Each point is reached from the start by the listed moves, each made once or not at all, plus a little noise. Say if it took an odd or an even number of moves. Then give how often each move was made.

Moves:
(1): [ 20  49  15  -6 -10 -24]
(2): [ -2  -3  48 -41 -22 -10]
(3): [ 37 -72  43  16 -46  26]
Start: [-20  14   4 -17  12   6]
Points:
[ 28  -9  62  -6 -42   4] -> even (1, 0, 1)
[ -2  65  69 -62 -13 -25] -> even (1, 1, 0)
[ 18 -64  50   0 -32  29] -> odd (0, 0, 1)

Moves:
(1): [  9  15 -29  -9  10   0  -2 -18  -8]
(2): [-35  -3  16  24  18  -6   3   3 -45]
(3): [-22 -21  37 -55  46 -44 -34   6  -3]
(4): [-28  -3 -11  26 -36  25  56 -12  40]
(5): [ 15 -19 -15   0 -38  27  10  -2 -42]
(6): [-19   0  12 -26 -13 -39  -2  54 -60]
(7): [-22 -18  -3   3  -9 -17   8  15   8]
(8): [  0 -21  13  16 -13 -12  26  -8 -19]
Start: [ -5  -9   4 -28  -3  15 -17  -2 -26]
Points:
[-82 -18  20  -8 -36  -8  39  42 -95] -> odd (0, 1, 0, 1, 0, 1, 0, 0)
[-48 -15  -1 -66  13  -6   5 -25   4] -> odd (1, 0, 1, 1, 0, 0, 0, 0)
[-90 -57  57 -15  15 -21  39 -13 -55] -> even (0, 1, 1, 1, 0, 0, 0, 1)
[-17  -8   9 -94  50 -26 -55 -14 -45] -> even (1, 0, 1, 0, 0, 0, 0, 0)
[ -4 -31  19  -5 -19   2  13  -7 -49] -> odd (0, 0, 0, 0, 0, 0, 0, 1)
[-84 -33  -8  31 -32   1  76 -20 -50] -> odd (1, 1, 0, 1, 0, 0, 1, 1)

Moves:
(1): [  0  -5   9   3   3   1  -7  -5   2  18   7 -18 -14 -13  -6]
(2): [ 31 -18  15  -5  10   9   3  16  19   4  -2  -2  -3 -31  11]
(3): [-13  16   5   8   3  -4  -1   7  12   1   1   9  -5  19   1]
(4): [ 12   9  12  -4  12  27 -33  -2   9  -9 -10  19   4  -6  -8]
(5): [ 18 -18 -27 -13 -11  26  -9  16   9   9 -31  18 -15  -8  -3]
(6): [ -2  14   8  -8  -1   6 -13 -17  -7  -6 -13  11  22 -12   7]
(7): [  9  -8   9 -18  28 -18   4  -9   3 -13 -18 -11  -2 -17   5]
(8): [12 12  6 -8  3  7 -4 13 -3 10  1 15 -9 -9 -8]
(9): [  0  -4  12  29  -9 -14  10  22 -12  -9  -1  -6   6   0  -6]
(10): [ 21  16  10   1   3   8  10   0 -10  38  -9   6   6  38  21]
(11): [ -8  -2 -10   7  23  18 -13 -26 -17   5  -3  14 -32  -4   7]
(12): [-16   5 -19   0  -1  12  -1 -40   7  38  16  22   3  -9 -25]
Start: [ -9   1 -11 -16 -22 -11   0  -4  -7 -50  -3   9 -15 -29  28]
Points:
[ 25  39  30 -23   7  49 -39 -44  26  36 -13  57  -2 -43  27] -> odd (1, 1, 1, 1, 0, 1, 0, 0, 0, 1, 0, 1)
[ 24  29  36 -21  23  14 -33 -13  23 -33 -31  68   3 -95   4] -> even (0, 1, 1, 1, 0, 1, 1, 1, 1, 0, 0, 1)
[ -6  13  20  11   6  27 -56 -33 -32 -50 -23  30 -26 -64  21] -> odd (1, 0, 0, 1, 0, 1, 0, 0, 1, 0, 1, 0)
[ 10 -10  11 -23  42  -7  -5 -18  10 -51 -26  18 -57 -61  51] -> even (0, 1, 1, 0, 0, 0, 1, 0, 0, 0, 1, 0)
[ 19  44  -3 -27  -4  43 -28 -32  -2  29  -5  72 -10 -15   8] -> even (0, 0, 0, 1, 0, 0, 0, 1, 0, 1, 0, 1)
[ 14 -10  12 -19  11  23 -28 -35  -8 -29 -15  16 -42 -88  46] -> even (1, 1, 0, 0, 0, 1, 0, 0, 0, 0, 1, 0)
[ 46  36  56 -20  17   6 -33  -1 -23 -20 -44  25  -1 -50  33] -> odd (1, 0, 0, 1, 0, 1, 1, 1, 1, 1, 0, 0)
[ 39  -7  13 -20  33  38 -52   3  10 -66 -82  62 -41 -88  41] -> even (0, 1, 1, 1, 1, 1, 1, 0, 1, 0, 1, 0)

Moves:
(1): [-11  12  18   2  19  -5  12  23  11 -11  19   4  19  11   5   9  36 -20]
(2): [ -6 -39 -13   6  -1 -26   3  -1   6  -2  19  -6 -22 -13 -53  36 -32  39]
(3): [ 16 -17  16   6   2  -4  -4  10   1   0   0   9   3   4   3  -1  -8 -17]
(4): [ 19  17   9   7  -3  -6   8 -14 -13  14   9 -24   7 -22  15  23  -7  -1]
(5): [ -6 -19   8  -5 -12 -13   5 -22   1  -6  16 -18  22  -9 -41   7 -18   1]
(6): [ 14 -19  24   1  10  19  14 -15 -18   8   9 -20 -14  20 -20   2 -15 -25]
(7): [ 17  45  -9  -3 -12 -16 -36  42 -21  20 -11  -7  14  -9  -6   7   6  21]
(8): [ -1 -27   1  -9 -19  -4  11   2  -1 -20  -2 -15  -2   8  -6   9   6  -1]
(9): [ -8  32  -3  10 -37  -7 -23  18 -11 -10  10   6 -17 -39  16 -20  31  27]
(10): [ 22  12  -6 -11  -9  -4   5 -30  10  27   4   5 -34  25   5  -4 -23   3]
(11): [-33   2  18   0   2   1  20  17 -11  -9   7  24  19   9  -8  20 -19  -4]
(12): [ 25  29 -27  -1  -4  -1 -19  -2 -12   1   2  10 -10  11  12  -9   5  24]
(13): [ -9  -1  13 -21  -2  29   4  16  23  -1  14 -12  11 -21  23  -2 -14 -13]
(14): [ -5  -3   3  19   3   5  -7  -3  11 -12  -5 -22   0  15  11  -1 -14 -10]
(15): [-11  11   9 -13  14   1 -17 -18 -10  13  16   9 -13   6  34   1   4  -8]
(16): [ -4  21 -23   9   6   9 -15  13  25   9   8  29   9   2  -4  39   6 -29]
(17): [  7  23  20 -20  13   4 -23  22  12 -54 -42  -3  35  -9 -25   6   7  -2]
(18): [ 17  -2  12  14 -20   8 -17 -12   7  21  -8   1   7  15 -17  24 -23  30]
Start: [-13 -13  16   3  -8  17 -37   5  -5 -13  -7  11   8 -26 -10  -5  11  20]
Points:
[-19  26  51  -8 -15  31 -91   8  -7 -73 -41  10  44  28 -12  42 -27  53] -> odd (0, 0, 0, 0, 0, 0, 0, 1, 0, 0, 1, 1, 0, 1, 1, 0, 1, 1)
[ 22  60  48  12  -2   3 -93  95  18 -64 -33 -12  91 -23 -15  87  44 -42] -> even (1, 0, 1, 1, 0, 0, 1, 1, 0, 0, 0, 0, 0, 1, 0, 1, 1, 0)
[  9   9  61  -4  18  42 -61 -13   1 -56 -19 -36  32  -5  -3  70   1 -55] -> odd (0, 0, 0, 1, 0, 1, 0, 1, 0, 0, 0, 0, 0, 1, 1, 1, 1, 0)
[-43 -47  75  -5   7  20  17  34 -26 -44  24   0  34  15 -37  34  16 -24] -> even (1, 0, 0, 0, 0, 1, 0, 1, 0, 0, 1, 0, 0, 0, 0, 0, 0, 0)
[  1  32  71   8 -45 -22 -89 -33  17 -32  30 -38  13 -49 -58  76 -29  77] -> even (1, 1, 0, 1, 1, 0, 0, 0, 1, 1, 0, 0, 0, 1, 1, 0, 1, 1)

Moves:
(1): [ -3   1   3  -6 -10   3 -16   6 -12  -8  15 -10  11  34  -7 -11   4  -6
 -11  -2 -10   1  -5  -9]
(2): [  5  19   3   6   6  -4   9   3   2 -14   7   7  10   7  12  -4  -2  -6
   3   5 -14   2   1  -4]
(3): [-12  18  -4 -15   3   8  13 -16  -7  16  -9   1  -5   0   8   2   0   4
  -3   7  -5   9 -15  -5]
(4): [ -4  -7  16  -2   6  15 -13  -8  -4  -7   1  -2   7   1  -1  -5   2  -1
   6  16  18   0  14   6]
(5): [ -9  -5   8   4  -2  -7  -6  -5  -9  11  -1   6   6  10  -2 -17   6  -2
  -4   6   3  14  -1  10]
(6): [-25  -8 -23 -13 -10   4  11   7  -3 -14  -1 -13  -9   8   0   5  -2   4
   7 -11   6  -1  -9  22]
(7): [ -4   1  -7   1   4  -1  -1  -5  14  -4   9  -8  -5  -8   9  -9   5  21
  -2 -13  11  -9  -1   0]
(8): [ 10  10 -13   8   4   1   2 -13   4  -2  14  11 -17   7   5   2   6  -5
  -3   8   6 -12   1   6]
(9): [ -3  13   1   6  -3   7 -15  -7 -11   2  -5  -4 -12  -2  20   7   9 -12
   1   1  -4  -4 -13  -3]
(10): [  0 -10 -17   6  14  19 -16   4   1   2  -3   8   2   8   3   5   2  11
  13   4 -15   7 -17 -10]
(11): [  0  14  10   4  14  -8  -7  -9  -6   2   9  11   1  -7  -4  20 -15   6
   1  -1  -3   0 -21   7]
(12): [ -3   7  -1   2   9   2   0 -22  -9  -5  -1 -10   5   0 -12 -10  13 -10
  10   1   5  -9 -13 -11]
(13): [ -2  10 -11  12   6  12 -13   9 -11  -1 -28   8  -4   3 -11   9  -6   8
 -21  -7  12  11  25   5]
(14): [ 14   4   2  -6  -4   9  -3   2 -12  -3  16   2   2  -6 -14  -2   7  -5
   0  -3   6  15  -3  -8]
(15): [  2  -3  -3   5 -21  -3  -1  -1  14  -7   6   1  -8  -5 -18  -8 -23 -13
   4   3   4   3   6   9]
(16): [ -8  -1   3   8   2  -1   0   7   2 -13 -10   3 -11 -12  -3  -5  -7  -3
  -6   1   2  11  -3  -5]
(17): [ 12   7   1  -7  -1  20   0   2   9  -2   1  -7  16  11 -14  -9   1  -4
 -14  -6   7  -7 -11  20]
(18): [ -7  -8  11  -8  -2   1  -9  25  17   9  12  -9 -10   8  -7  -2 -14 -23
  21  -7  15   6  10  11]
(19): [ -1   1 -14  18 -12 -14  17  10  -1   1  -4 -18   7  11 -10  17  -5  11
  12  15  12 -21  -7   0]
(20): [ -4  -3  12   0  -4   2  -2   7   7  -1 -12  -7  -9   8 -12 -14   5   6
   2  -2  -2  -2  17   1]
(21): [  5 -33  24  10 -18   3  -8  11 -24   9  -9  10  18  -4   2 -27 -21  -7
   2 -13  18 -18  -5   1]
(22): [  3  18 -12   0   5  -2   1   4  -1  -4   0  21   0  -6   6  10  11   3
   2  -1  14 -12 -11  -1]
(23): [ -3  -5   5   1   5   9  -4  17  -3  10  12  -5   9  -9  -1  -9  -2  -6
 -10   1 -14  -9  11   3]
(24): [ -8  -8  26   5  -7  18  -4   7  14  -3  -4   4  14  13  -1  10   3  -9
  15 -10   6   6  18 -10]
Start: [  6 -18  -8   5 -11 -17   7  -3  -4  12  -7  -2  -7  -5  -3 -13 -20  -2
 -16 -13   1   1   4  -1]
Points:
[-14 -32 -20  45 -35  41 -56  13 -51 -13 -40  41 -42   6 -28 -53 -30 -18
 -16 -11  70  13   6  31] -> odd (0, 0, 0, 1, 1, 1, 0, 1, 1, 1, 0, 0, 1, 1, 1, 1, 0, 0, 0, 1, 1, 1, 0, 0)
[-53  -8   3   8  -6  49 -59  27 -29  18 -19  -3 -45   3 -44 -28 -57 -30
  -7  -6  25  60   4  39] -> even (0, 0, 1, 1, 1, 1, 0, 0, 1, 1, 1, 0, 1, 1, 1, 1, 0, 1, 0, 1, 0, 0, 1, 0)
[-41  18 -44  10 -22  73 -43  35 -11 -17  -6 -51 -16  41 -66 -43 -18 -16
  -5 -18  63 -11 -22  25] -> even (1, 0, 1, 1, 0, 1, 1, 0, 1, 1, 0, 1, 1, 1, 1, 1, 1, 1, 1, 1, 0, 1, 1, 0)
[-33 -18 -13  32 -31  43 -60   4 -79  27  18 -17  -2  54 -48 -37 -58 -47
  10   3  56  -6 -38  33] -> odd (1, 0, 1, 1, 1, 1, 0, 1, 1, 1, 1, 1, 1, 1, 1, 0, 0, 1, 1, 0, 1, 0, 1, 0)
[-29   7 -23   8 -10  36  33   0   9  -8 -32 -37  25  62 -28 -11  -7   3
  32 -12   0 -15 -30   2] -> odd (0, 1, 1, 0, 0, 1, 0, 0, 0, 1, 0, 1, 0, 0, 0, 0, 1, 0, 1, 1, 0, 0, 0, 1)
[ 13  19  13  10  -1  22 -43  -9 -16   6   8  19  11   5 -82 -26 -40 -45
 -12 -11  84  21  -1  46] -> even (0, 0, 0, 1, 1, 0, 0, 0, 0, 0, 1, 1, 1, 1, 1, 0, 1, 1, 0, 0, 0, 1, 0, 0)
[-20  -6 -16  37 -16   7 -15  55   5 -16 -12  -8  -6  19  -1 -17 -52   5
  27 -41  49 -48 -66  40] -> odd (0, 1, 0, 0, 0, 1, 1, 0, 1, 1, 1, 0, 0, 0, 0, 1, 1, 1, 1, 1, 1, 1, 0, 0)
[ -9  47  16   9  22   4  -9  -7 -22 -10  19  27  -9  18   1 -28 -20 -10
 -37  18  -8 -12  -6  -2] -> even (1, 1, 1, 1, 0, 0, 0, 1, 0, 0, 1, 0, 0, 0, 0, 1, 0, 0, 0, 1, 0, 1, 1, 0)
[-23  24 -26  41 -29  23 -28 -17 -23 -43 -20 -40 -28  54 -68 -14 -37 -20
 -30   2  54 -29 -17  48] -> odd (1, 0, 0, 1, 0, 1, 0, 1, 1, 0, 1, 1, 1, 0, 1, 1, 1, 0, 1, 1, 0, 0, 0, 0)
[ 20 -37  14  59 -39  37 -28  37 -18  -2 -32  20  29   8 -71  -3 -85  -4
 -10 -29  51   6 -15   5] -> even (0, 0, 0, 0, 0, 0, 0, 0, 0, 1, 1, 0, 1, 1, 1, 1, 1, 0, 1, 0, 1, 0, 0, 1)
[ 21 -22  49  13 -13  21 -47 -39 -46   4  36  -8  27  42 -52 -95  -9  -8
 -31 -23  61 -25 -23  22] -> odd (1, 0, 0, 1, 1, 0, 1, 1, 0, 0, 1, 1, 0, 1, 0, 0, 1, 0, 0, 1, 1, 0, 0, 0)
[-36  27   5  30  15  51 -59  15 -34  26 -10  -8  21  49 -18  27 -18 -24
  19   3  31 -15 -21 -18] -> odd (1, 0, 1, 1, 0, 0, 0, 0, 1, 1, 1, 1, 1, 0, 0, 0, 0, 1, 1, 0, 0, 1, 1, 1)
